Rows are points. To make a cloud, some directions were put in groups of two or more. Within a group, all points are equally far from the middle, so they leave a hole (a ring in 2 directions, a hollow ball in 3). The other directions are filled evenly. Then the cloud was stretched, turned, moved and blurred a little. How many holes are there, and how many directions does each take, smallest first?

Cloud, 19 rows:
-0.025, 0.012, -0.058
0.011, -0.002, -0.052
-0.042, 0.035, -0.061
0.008, -0.010, 0.051
0.004, -0.043, -0.057
-0.019, -0.027, 0.003
-0.040, 0.003, -0.105
-0.039, 0.031, -0.007
-0.002, -0.022, 0.013
-0.036, -0.004, 0.014
0.016, 0.056, -0.021
-0.008, -0.048, 0.045
0.032, -0.057, 0.089
-0.047, 0.009, -0.008
-0.060, 0.027, -0.062
0.032, -0.018, -0.038
0.038, 0.030, -0.103
0.082, -0.029, 0.075
0.047, -0.055, -0.057
Holes: 0

Cloud:
-0.024, -0.028, 0.048, 0.002
0.034, 0.043, -0.072, -0.021
-0.057, -0.016, -0.027, -0.073
0.000, 0.004, 0.081, -0.005
0.045, 0.081, -0.046, -0.053
-0.011, 0.065, -0.061, 0.001
-0.028, 0.079, -0.052, -0.028
0.049, 0.018, -0.019, 0.085
-0.046, 0.045, -0.001, -0.063
-0.040, 0.004, 0.012, 0.007
-0.042, -0.062, 0.010, 0.072
-0.062, -0.014, -0.036, -0.085
0.022, -0.031, 0.040, -0.001
-0.004, -0.015, 0.025, -0.047
-0.013, -0.013, -0.010, 0.098
-0.038, -0.031, 0.022, -0.013
-0.023, -0.014, 0.063, 0.032
-0.023, 0.018, -0.025, 0.047
0.018, -0.006, -0.042, -0.063
0.018, 0.044, -0.038, 0.055
-0.019, 0.032, -0.001, -0.118
-0.033, -0.034, 0.035, 0.054
-0.044, -0.037, -0.008, -0.055
-0.023, 0.039, 0.038, -0.077
0.058, 0.031, -0.010, 0.036
-0.051, 0.026, -0.018, -0.043
-0.062, -0.011, -0.033, -0.069
-0.061, -0.017, -0.029, -0.058
-0.040, 0.052, -0.046, -0.026
-0.038, 0.072, -0.050, -0.042
0.043, 0.029, 0.035, -0.030
Holes: 1 (2)

Cloud:
0.024, 0.039, 0.015, 0.077
0.003, 0.024, 0.025, 0.081
0.007, 0.019, -0.073, -0.036
-0.072, -0.027, -0.028, 0.033
-0.064, -0.071, 0.011, -0.004
-0.038, -0.079, 0.052, 0.014
0.061, -0.005, -0.025, 0.008
-0.023, -0.016, -0.009, 0.074
-0.028, 0.027, 0.061, 0.045
-0.015, 0.015, -0.080, -0.035
0.054, 0.004, 0.024, -0.001
0.052, 0.027, -0.044, 0.005
-0.014, 0.018, -0.034, -0.005
-0.030, 0.014, 0.052, -0.028
0.027, 0.126, -0.040, 0.041
0.073, -0.033, 0.044, 0.001
0.025, 0.047, -0.078, 0.020
-0.001, 0.105, 0.013, 0.047
-0.031, -0.040, 0.097, 0.053
-0.010, -0.076, 0.025, -0.011
0.043, 0.044, 0.006, -0.034
0.029, -0.019, -0.003, -0.038
-0.037, 0.027, -0.039, 0.051
-0.011, 0.024, 0.017, 0.107
-0.040, 0.005, 0.037, 0.007
-0.006, 0.010, -0.014, 0.062
-0.017, 0.047, 0.040, 0.032
0.020, -0.043, -0.068, 0.013
0.012, -0.057, -0.073, 0.018
0.077, 0.013, 0.042, -0.009
Holes: 0

Cloud, 50 rows:
-0.005, -0.083, 0.007, -0.041, 0.049, -0.024
-0.046, 0.105, 0.003, -0.034, -0.059, 0.001
0.026, 0.076, -0.056, -0.051, -0.011, 0.034
0.054, 0.049, -0.057, -0.006, -0.020, 0.019
-0.018, 0.106, -0.029, 0.025, -0.047, 0.016
-0.070, 0.014, 0.027, 0.017, 0.006, -0.034
0.067, 0.078, 0.027, -0.045, 0.005, -0.021
-0.023, 0.035, 0.043, -0.053, 0.038, 0.040
0.065, 0.095, 0.011, -0.028, -0.042, -0.006
-0.014, -0.048, 0.071, -0.005, -0.009, -0.035
0.022, -0.011, 0.066, -0.056, -0.063, -0.003
-0.001, 0.036, 0.042, -0.046, -0.015, -0.072
0.010, -0.018, -0.057, -0.053, -0.027, -0.026
-0.071, 0.076, -0.060, -0.046, -0.016, 0.059
0.048, 0.031, -0.017, 0.024, 0.028, 0.006
0.037, -0.018, 0.014, -0.073, 0.000, -0.071
-0.016, 0.082, 0.060, -0.040, -0.021, -0.012
-0.058, 0.089, 0.017, -0.054, -0.048, 0.012
-0.053, 0.097, -0.023, 0.020, -0.046, 0.042
-0.012, 0.027, 0.017, -0.071, 0.063, 0.008
0.014, 0.057, 0.025, 0.041, 0.002, 0.007
-0.028, -0.043, 0.003, 0.001, -0.021, 0.037
-0.037, 0.081, -0.040, -0.047, -0.034, 0.074
0.040, 0.031, -0.053, 0.005, 0.006, 0.028
-0.038, 0.069, -0.082, -0.034, 0.009, 0.037
-0.046, 0.005, 0.025, -0.067, -0.064, -0.016
-0.041, 0.051, -0.076, -0.009, 0.014, -0.017
-0.027, 0.044, -0.034, -0.092, 0.008, -0.013
-0.042, 0.108, -0.022, 0.010, -0.058, 0.036
-0.043, 0.023, 0.027, -0.062, 0.053, 0.021
-0.072, -0.029, -0.004, 0.007, -0.038, 0.001
0.011, -0.071, 0.019, -0.029, 0.033, 0.020
0.083, 0.024, 0.008, -0.074, 0.005, 0.016
0.026, -0.043, -0.004, 0.021, 0.003, -0.049
0.061, -0.046, 0.034, -0.064, 0.015, -0.066
-0.078, -0.043, 0.018, -0.042, 0.041, -0.005
-0.026, -0.024, -0.071, -0.045, -0.011, -0.016
0.049, 0.037, 0.024, -0.020, 0.058, -0.012
0.015, 0.013, -0.032, -0.006, 0.043, 0.046
-0.033, 0.108, -0.033, 0.015, -0.044, 0.003
-0.071, 0.083, -0.052, -0.045, -0.025, 0.060
-0.001, 0.029, -0.012, -0.040, -0.049, -0.064
0.038, -0.009, -0.047, -0.022, -0.041, -0.033
0.047, 0.004, -0.058, -0.014, -0.018, 0.020
-0.001, -0.020, 0.048, -0.069, -0.056, -0.001
0.092, 0.037, 0.072, -0.020, -0.020, -0.018
-0.006, 0.019, -0.014, -0.029, -0.073, 0.056
0.019, 0.013, 0.025, -0.055, -0.015, -0.079
-0.058, -0.008, 0.002, 0.026, -0.025, -0.036
0.021, 0.023, 0.022, -0.028, -0.091, 0.016
Holes: 3 (2, 2, 2)

Cloud, 79 rows:
0.012, 0.049, -0.006, 0.021, -0.045, -0.104, 0.054, 0.004
0.001, -0.005, -0.076, -0.037, 0.019, 0.011, -0.006, -0.038
-0.033, -0.043, -0.007, 0.064, -0.034, -0.041, -0.015, -0.007
0.046, -0.014, 0.015, 0.056, -0.012, -0.085, 0.001, 0.054
-0.047, -0.024, 0.010, -0.001, 0.046, -0.043, -0.006, -0.013
0.064, -0.085, -0.086, 0.039, -0.001, 0.056, -0.014, 0.068
0.033, -0.028, -0.089, 0.026, -0.017, -0.048, -0.051, 0.088
-0.037, -0.021, 0.020, -0.041, 0.001, 0.080, -0.059, 0.013
-0.027, 0.054, -0.002, 0.008, -0.014, -0.119, 0.034, -0.025
-0.032, -0.004, -0.004, 0.004, -0.094, 0.061, 0.030, 0.054
0.009, -0.063, 0.023, 0.027, -0.050, -0.028, -0.029, 0.004
0.054, -0.042, 0.046, -0.001, 0.016, -0.042, 0.008, -0.017
0.046, -0.006, 0.019, 0.025, -0.003, -0.095, 0.010, 0.004
-0.050, 0.021, -0.004, -0.075, -0.007, 0.053, -0.044, -0.060
-0.001, -0.062, -0.013, -0.015, -0.018, 0.008, -0.094, -0.041
0.027, 0.000, -0.070, 0.026, -0.077, -0.018, 0.000, 0.106
0.066, -0.018, -0.076, 0.040, -0.031, -0.042, -0.002, -0.033
0.017, -0.026, -0.069, 0.053, -0.063, -0.055, -0.048, 0.100
0.022, 0.059, 0.002, 0.015, -0.101, -0.038, 0.041, 0.015
-0.001, -0.060, -0.062, 0.022, 0.017, -0.036, 0.005, 0.029
0.018, -0.015, -0.066, -0.010, -0.027, -0.077, -0.040, -0.013
-0.066, -0.006, 0.023, 0.014, -0.026, 0.005, -0.040, -0.030
-0.060, 0.022, 0.031, 0.027, -0.023, -0.091, 0.000, 0.004
-0.052, 0.004, 0.029, 0.036, -0.028, -0.102, -0.007, -0.006
-0.007, 0.102, -0.030, 0.002, -0.016, -0.008, 0.073, 0.000
0.050, -0.017, -0.036, -0.044, -0.039, 0.011, -0.003, -0.053
-0.013, 0.030, 0.003, 0.066, -0.047, 0.018, 0.073, 0.082
0.008, -0.048, -0.084, 0.014, 0.032, 0.079, -0.027, -0.020
-0.037, 0.009, -0.019, -0.013, 0.026, 0.032, -0.025, 0.024
-0.047, 0.011, 0.027, -0.048, 0.015, -0.006, -0.092, -0.059
0.031, -0.055, -0.035, 0.052, -0.047, -0.038, -0.050, 0.036
-0.009, 0.002, 0.012, -0.005, -0.062, 0.043, -0.034, -0.028
0.035, -0.040, 0.013, 0.092, 0.039, -0.049, -0.044, 0.041
-0.037, 0.053, 0.036, -0.045, -0.005, 0.024, 0.048, -0.098
0.010, -0.017, -0.023, 0.016, -0.001, -0.091, 0.033, -0.004
0.008, 0.086, -0.031, 0.035, -0.105, -0.049, 0.049, 0.025
-0.001, -0.022, -0.070, 0.052, -0.016, 0.089, 0.067, 0.085
0.016, -0.024, -0.065, -0.030, -0.016, 0.098, -0.004, 0.055
0.059, -0.063, -0.025, 0.053, -0.024, -0.023, -0.066, 0.076
0.038, -0.012, -0.054, -0.002, 0.036, 0.026, 0.020, 0.048
-0.002, 0.100, 0.036, -0.007, -0.027, -0.032, 0.045, -0.003
-0.034, -0.055, -0.057, 0.008, 0.000, 0.043, -0.027, -0.021
0.001, 0.020, -0.005, 0.081, -0.020, -0.024, 0.053, 0.083
0.046, 0.027, -0.008, 0.082, -0.008, -0.103, -0.014, 0.090
0.028, 0.029, -0.029, -0.042, 0.011, 0.003, -0.064, -0.006
-0.003, 0.007, -0.057, 0.010, 0.013, -0.065, 0.028, 0.016
0.004, -0.081, -0.032, -0.028, 0.066, -0.037, -0.100, -0.004
0.045, 0.006, -0.011, 0.054, -0.033, -0.047, -0.071, -0.016
-0.015, -0.028, -0.064, -0.013, -0.022, -0.029, -0.084, -0.009
-0.060, -0.004, 0.057, -0.036, -0.019, 0.013, -0.066, -0.053
-0.020, -0.013, -0.014, 0.072, 0.016, -0.059, 0.007, -0.037
-0.009, -0.032, 0.023, -0.016, -0.034, 0.029, -0.067, -0.056
0.048, -0.016, -0.043, 0.017, 0.043, 0.116, 0.003, 0.026
0.006, 0.007, 0.049, 0.009, -0.041, -0.091, 0.018, -0.005
0.002, -0.008, -0.052, -0.014, -0.006, 0.108, -0.032, 0.033
0.014, 0.029, -0.054, -0.011, 0.041, -0.047, 0.018, -0.023
0.005, -0.062, -0.010, 0.018, -0.034, -0.081, -0.055, -0.031
0.001, -0.036, 0.013, 0.027, -0.045, -0.045, 0.006, -0.035
-0.013, 0.031, 0.035, -0.008, -0.062, -0.023, 0.049, -0.062
0.036, -0.025, 0.024, 0.047, -0.061, -0.017, -0.007, 0.042
0.060, 0.028, -0.007, 0.065, -0.066, -0.014, 0.021, 0.001
0.010, 0.056, 0.005, 0.048, -0.002, -0.067, -0.070, -0.012
-0.035, 0.076, -0.056, -0.015, -0.034, 0.046, 0.043, 0.027
-0.047, 0.014, -0.002, -0.070, -0.024, 0.086, -0.029, -0.022
-0.006, -0.034, 0.068, 0.015, 0.021, -0.039, -0.054, -0.014
-0.035, 0.024, 0.060, 0.022, -0.055, 0.005, -0.008, 0.045
-0.052, 0.002, -0.019, 0.002, 0.010, -0.045, 0.005, -0.075
-0.005, 0.018, 0.013, 0.047, -0.088, 0.063, 0.008, 0.059
0.070, -0.023, 0.014, -0.026, 0.019, 0.016, -0.018, -0.002
0.026, 0.065, 0.007, 0.049, -0.015, 0.013, -0.002, 0.003
-0.016, 0.009, -0.051, -0.015, 0.006, 0.065, -0.002, 0.081
0.048, -0.058, -0.016, -0.032, 0.045, 0.001, -0.020, 0.013
0.004, 0.007, -0.082, 0.044, -0.013, 0.028, 0.057, 0.079
0.074, -0.064, -0.046, 0.040, 0.066, -0.068, -0.085, -0.007
0.027, 0.035, -0.007, 0.022, -0.025, -0.062, 0.075, -0.027
0.031, -0.042, -0.053, 0.015, -0.027, 0.014, -0.077, 0.046
-0.006, -0.046, -0.003, -0.023, -0.024, -0.054, -0.099, -0.075
0.022, -0.073, -0.051, -0.009, 0.053, -0.038, -0.036, 0.017
0.046, -0.003, -0.005, -0.062, -0.008, -0.055, -0.023, 0.007
Holes: 1 (4)
